Each row is a point. A path goes straight from each point to the next, and from the last back to the first. The post is the endless flat space through its rows: a point in 2 columns, a line in 3, a plane in 4, and so on, so that a path can go around it. How many times does the path go around the post? Going back the other way cancels.
In the rows, zero is written as 128.

Post, 2 rows:
106	132	71
137	143	143
Path, 11 rows:
80	148	158
128	114	144
93	69	77
141	131	117
147	172	72
131	180	145
79	141	109
99	73	102
143	125	82
135	158	70
83	171	70
Times around: 2

Post, 5 rows:
165	141	171	90	166	150
142	146	96	168	164	124
141	118	125	93	46	62
118	134	133	173	83	103
153	119	169	95	161	98
Path, 29 rows:
128	145	197	142	117	50
184	142	122	144	136	131
170	83	147	133	95	146
82	84	205	135	112	120
117	172	55	110	134	84
128	135	150	143	124	79
163	201	154	84	111	114
146	156	133	107	94	38
196	128	174	105	115	117
138	123	172	167	140	144
112	121	166	58	88	157
110	179	70	143	111	114
142	147	148	128	133	96
175	159	146	129	127	151
158	84	151	151	147	113
159	86	128	172	107	112
193	138	130	161	98	155
133	119	115	125	40	101
100	120	115	155	164	132
113	187	92	122	143	91
149	170	176	146	135	84
172	135	135	172	124	121
144	113	206	137	112	173
196	111	166	92	152	102
128	101	170	140	109	106
118	93	92	126	132	118
138	152	130	89	85	102
193	155	124	12	135	60
139	167	150	144	48	120
Times around: 4

Post:
109	131	108	149	175	163	161	132	139
96	124	86	105	141	121	81	90	154
151	157	143	106	159	96	152	170	138
174	214	146	129	131	125	184	194	170
125	50	170	201	134	105	98	176	144
74	182	134	167	114	122	49	166	93
87	121	106	153	117	126	138	103	121
102	103	136	122	126	152	120	101	131
Path:
107	87	118	151	112	103	113	124	126
137	129	117	152	108	98	117	131	140
99	148	162	166	148	138	92	142	153
104	131	133	117	160	132	129	137	139
102	138	157	129	128	132	188	194	134
76	135	105	222	195	106	114	201	167
97	197	143	122	102	130	143	114	94
102	111	135	204	59	202	119	97	132
111	172	95	155	88	90	178	111	85
121	90	153	168	170	45	82	182	96
90	234	74	185	127	176	158	115	228
108	118	140	95	123	152	143	108	144
93	185	106	96	103	113	108	136	71
155	138	108	161	125	136	108	135	139
123	107	129	193	131	65	114	149	132
109	115	183	104	168	98	96	162	121
63	150	124	168	119	144	158	145	125
91	128	73	166	91	122	144	133	109
138	190	86	124	148	106	65	148	84
180	77	195	143	153	88	118	141	183
127	70	174	171	161	105	174	169	133
83	73	143	140	118	117	88	129	127
Times around: 3

Post, 11 rows:
186	160	148	157	137	113	129	104	100	90	73	123
172	122	127	173	81	114	164	94	147	147	155	146
118	143	100	177	135	166	52	76	135	75	120	106
198	111	141	129	138	64	168	122	115	138	137	183
134	121	157	88	190	134	78	191	117	107	138	40
91	119	130	87	103	121	83	83	88	108	200	48
150	135	80	43	123	71	154	219	88	159	171	110
174	112	156	146	94	181	120	160	122	148	162	154
212	178	103	94	63	173	78	127	146	127	114	139
166	87	163	172	110	103	123	201	139	127	112	161
157	154	143	150	118	113	93	110	113	162	148	146
Path, 26 rows:
137	149	142	139	153	86	99	155	95	188	116	179
134	83	148	143	130	124	109	149	103	150	110	78
200	103	133	146	95	97	133	84	55	85	111	201
165	186	129	142	132	118	89	127	86	99	93	52
191	172	146	194	122	144	176	189	89	137	104	141
158	144	163	167	136	166	111	110	127	118	147	161
150	161	116	93	100	112	90	126	121	133	126	136
129	114	135	96	213	124	157	134	106	153	160	80
113	90	113	56	185	114	84	150	83	172	162	105
155	85	140	156	119	103	106	80	79	126	177	133
152	112	123	129	153	164	103	67	116	84	186	99
149	145	139	159	121	139	111	178	157	74	153	121
201	135	178	91	79	101	135	173	111	133	138	136
143	136	132	135	147	155	106	142	128	140	157	162
155	113	164	132	114	162	119	51	149	124	138	106
142	113	113	145	119	173	94	96	125	156	132	130
133	99	158	131	116	88	78	170	38	113	109	29
164	134	119	165	89	135	74	141	113	90	168	128
188	155	107	116	126	96	137	111	110	124	176	157
140	206	140	101	133	82	78	151	130	145	164	127
148	106	119	128	112	147	129	127	154	128	153	160
142	134	108	90	125	97	89	183	116	148	124	107
180	110	106	97	148	135	112	174	79	123	122	140
199	188	144	127	55	88	112	125	39	92	88	77
225	143	179	117	91	39	171	126	111	153	193	163
156	180	150	78	119	122	139	115	133	141	147	128
Times around: 4

Post (17 x 18):
146	157	146	119	121	119	131	155	98	116	113	116	148	74	130	81	117	124
131	147	165	78	145	125	136	155	159	149	131	160	120	98	110	125	97	171
148	81	195	146	147	113	142	129	106	184	148	133	91	135	133	126	147	112
165	110	170	121	136	131	103	149	117	132	135	119	146	104	169	109	80	156
137	195	98	177	120	132	161	132	145	132	167	157	95	96	157	177	117	97
160	120	130	154	130	38	133	149	98	99	141	82	140	134	122	120	116	102
92	141	118	112	178	128	85	147	103	129	145	142	140	92	123	126	153	129
136	151	119	114	167	109	144	153	88	117	109	158	122	111	130	132	105	106
152	102	153	133	129	144	144	156	89	159	127	70	128	140	134	109	149	136
124	86	149	132	157	144	76	132	157	115	124	109	144	157	134	108	146	108
131	148	145	135	124	120	188	105	189	214	135	158	155	144	163	100	157	106
119	134	139	170	89	133	92	107	96	127	118	134	161	185	160	125	155	148
145	115	137	197	174	114	201	111	92	120	167	101	124	129	128	105	146	81
105	121	170	132	109	148	121	150	65	110	141	124	158	155	169	113	144	129
149	122	155	152	129	194	131	194	153	212	179	164	164	106	117	94	165	139
149	131	172	116	109	135	135	129	100	171	135	82	151	152	129	100	82	126
116	154	125	124	104	122	117	94	122	120	108	110	249	166	97	172	133	93
Path, 25 rows:
147	121	126	130	125	145	123	170	97	171	114	177	94	152	152	98	115	148
144	104	172	170	92	129	120	177	94	107	133	128	169	120	105	129	120	131
150	107	167	176	133	132	110	144	114	156	142	101	136	129	142	113	133	104
175	133	152	174	129	143	138	166	138	130	163	94	154	136	137	80	124	116
129	148	167	122	126	102	107	121	101	172	150	133	218	129	153	109	133	126
123	135	141	151	132	130	117	118	97	141	145	127	127	148	175	100	161	142
107	154	113	110	180	205	179	128	81	120	134	195	160	128	187	110	113	174
103	121	96	161	147	93	155	125	148	172	188	105	179	159	111	153	185	90
121	85	141	127	157	112	134	146	122	139	149	90	169	111	125	108	140	82
70	154	153	100	108	85	138	107	67	139	155	122	194	122	127	138	147	125
148	115	171	152	112	56	101	175	32	178	109	94	71	54	154	104	121	96
122	123	166	134	152	124	116	165	63	146	150	116	117	129	137	93	119	128
113	118	189	112	164	155	151	142	124	198	168	109	153	148	117	106	143	106
155	143	105	150	121	137	115	161	74	138	120	114	159	123	119	129	211	119
122	144	134	105	170	143	161	115	65	154	146	136	157	91	117	77	123	129
141	97	135	133	135	136	147	126	148	151	137	136	110	118	113	152	125	77
139	131	106	131	140	159	157	160	130	176	130	112	128	128	150	80	119	158
143	136	157	180	103	109	182	102	131	174	113	151	138	128	198	143	135	99
149	135	150	151	138	112	119	145	111	125	93	141	166	69	132	127	173	121
193	155	145	180	145	112	93	128	99	135	138	96	160	87	116	75	93	132
171	140	157	137	81	79	153	123	182	109	135	124	158	123	139	178	141	73
106	136	102	160	124	122	146	82	124	141	163	82	139	122	154	124	172	109
109	119	101	134	119	99	91	130	111	126	139	108	135	133	138	182	96	102
119	150	123	150	110	124	116	203	88	165	162	105	141	81	133	163	133	142
131	124	151	192	101	136	175	129	97	172	151	156	124	135	100	130	134	127
Times around: 3

Post, 17 rows:
135	135	118	153	122	69	125	104	113	129	99	126	145	112	153	180	127	189
140	120	93	85	84	102	96	141	139	133	118	135	117	98	122	156	101	140
150	107	238	94	142	119	124	131	132	184	180	97	117	204	91	102	64	143
143	163	185	163	138	84	120	165	152	134	124	104	95	128	135	126	85	75
181	117	167	157	164	89	202	66	106	85	114	138	118	141	116	78	153	76
148	163	140	109	179	90	162	104	177	174	135	110	123	118	105	72	124	168
132	114	127	79	159	129	95	77	165	151	125	127	180	123	90	153	157	124
166	110	167	73	154	124	130	180	82	98	134	113	102	83	121	139	197	160
90	90	162	133	156	140	90	138	175	131	138	117	119	91	155	113	135	132
183	82	76	96	126	132	110	140	156	30	171	137	151	108	106	120	183	177
145	157	129	96	125	173	181	129	126	132	92	97	126	86	156	136	159	120
121	113	108	82	180	73	127	144	115	113	61	98	156	113	173	162	150	154
96	97	138	133	70	126	96	155	187	102	86	106	179	144	132	83	106	164
65	146	122	67	127	183	192	142	210	78	109	148	125	108	148	112	178	179
146	96	106	85	94	168	141	151	109	105	110	132	164	85	79	160	102	113
140	96	190	149	145	105	171	171	169	140	139	84	101	152	103	82	146	106
75	150	98	85	116	184	107	123	180	79	153	114	85	104	103	110	121	149
Path (16 x 18):
128	136	213	170	170	96	131	130	192	153	148	126	79	192	114	23	88	122
192	97	168	94	160	149	109	189	114	150	155	95	132	73	96	159	135	151
144	66	164	107	122	111	141	165	119	144	114	125	128	17	111	122	110	135
136	109	159	87	140	128	178	122	140	110	172	130	52	120	129	113	118	127
144	98	159	136	111	95	92	117	157	130	142	135	101	116	86	123	124	141
145	198	124	110	190	85	107	132	137	140	109	58	54	162	157	109	118	106
168	145	77	79	162	92	157	203	108	89	139	96	52	111	137	53	105	129
140	123	89	46	142	97	125	69	116	115	95	170	178	157	95	189	113	154
227	99	214	92	159	120	171	115	114	144	183	151	84	125	91	113	141	116
131	143	95	60	90	77	115	122	203	90	159	125	121	130	105	127	120	165
152	106	159	173	160	132	163	130	211	100	196	171	189	97	84	125	113	69
116	126	131	122	161	138	111	113	133	154	143	79	118	157	172	144	149	142
175	127	109	85	33	136	126	218	188	153	86	140	187	100	88	153	127	157
177	115	151	60	154	157	123	90	127	145	85	108	171	199	149	158	106	123
92	105	123	133	127	153	57	148	165	151	119	77	151	154	135	147	123	114
106	87	104	137	160	101	186	113	147	103	110	154	157	175	162	118	147	156
Times around: 1

Post:
84	138	122	169	124	92	121	148	158	138	153	86	140	111	113	108	140	89
105	99	71	122	136	145	116	141	115	184	111	114	123	106	154	124	104	144
79	140	134	110	119	90	87	137	125	131	146	110	149	156	109	114	111	101
156	133	141	174	131	148	93	127	132	121	128	137	140	117	116	98	132	92
180	129	111	153	81	62	93	124	94	156	141	118	120	113	149	116	131	140
162	147	74	114	151	133	137	182	130	162	111	120	96	125	139	111	103	147
94	99	96	112	172	139	123	98	181	155	138	130	70	82	150	126	141	122
94	81	142	113	97	92	164	170	197	165	140	86	167	105	112	122	134	99
83	174	134	128	114	129	150	129	130	102	93	111	168	160	107	149	150	61
108	147	136	149	146	141	148	106	148	150	148	130	154	100	91	157	156	131
102	127	122	137	152	118	154	157	143	146	93	123	121	118	158	115	120	185
175	140	106	187	118	90	89	87	121	115	150	157	150	99	146	154	91	119
187	166	137	174	177	112	100	79	86	113	123	119	152	98	117	111	108	109
152	102	117	197	140	79	126	99	95	144	150	161	149	118	119	103	131	94
140	146	157	176	154	108	117	115	97	130	169	135	100	78	140	164	115	102
88	74	94	142	139	193	177	111	143	135	133	112	98	122	130	99	93	147
111	147	110	130	105	106	142	119	129	122	141	147	170	99	143	87	123	112
Path, 28 rows:
112	82	177	169	151	164	100	60	158	134	134	112	147	136	91	94	121	61
146	143	115	85	96	186	121	147	134	194	128	105	116	76	117	99	115	98
100	130	141	129	126	127	141	96	131	112	112	123	136	118	135	170	91	179
69	70	108	89	187	114	106	108	120	172	134	60	120	112	111	136	132	148
129	137	173	161	154	115	173	127	129	118	132	143	156	145	130	116	158	124
112	102	92	69	46	148	91	158	100	149	88	123	117	171	191	88	85	21
145	249	148	142	112	86	137	191	104	161	97	145	103	118	133	150	185	142
113	140	170	212	139	48	107	206	173	113	159	69	118	95	117	57	115	105
137	151	122	142	148	44	135	151	75	151	156	116	113	125	121	102	174	101
90	105	147	142	139	96	147	130	153	170	114	127	196	118	153	163	157	133
98	96	137	179	109	140	171	119	145	163	147	134	121	114	143	80	144	144
98	98	185	123	152	112	216	179	203	131	134	106	102	87	152	116	140	131
166	102	51	167	133	173	139	96	181	130	204	86	140	32	130	116	104	181
208	117	164	208	128	70	116	185	130	127	170	118	143	93	87	134	137	130
149	95	156	182	182	93	146	103	123	110	119	95	142	157	103	105	109	133
172	176	103	121	154	112	115	150	121	149	132	113	145	67	160	71	101	112
97	75	144	144	128	105	153	106	175	149	132	83	138	101	119	132	131	62
150	124	119	179	144	25	94	144	149	129	103	154	196	75	141	56	108	102
120	148	77	142	150	92	105	160	143	81	149	195	104	166	152	165	57	108
107	158	106	128	209	65	77	116	142	178	108	75	132	47	123	145	159	178
136	158	120	153	89	128	139	143	102	120	133	118	108	106	114	112	116	102
156	120	136	166	163	55	146	173	155	140	189	141	127	73	121	153	162	91
95	130	164	171	146	96	200	106	125	102	123	162	124	149	124	76	221	98
231	166	107	141	115	126	170	159	129	136	70	160	155	114	201	97	117	121
172	110	121	143	114	92	126	91	113	136	93	176	150	123	138	84	109	105
90	111	195	170	151	56	158	154	119	127	153	68	102	131	90	141	133	102
128	103	77	155	131	174	148	133	119	129	132	105	118	76	149	240	71	123
144	137	137	114	155	171	129	140	95	133	154	110	134	87	156	120	114	134
Times around: 4
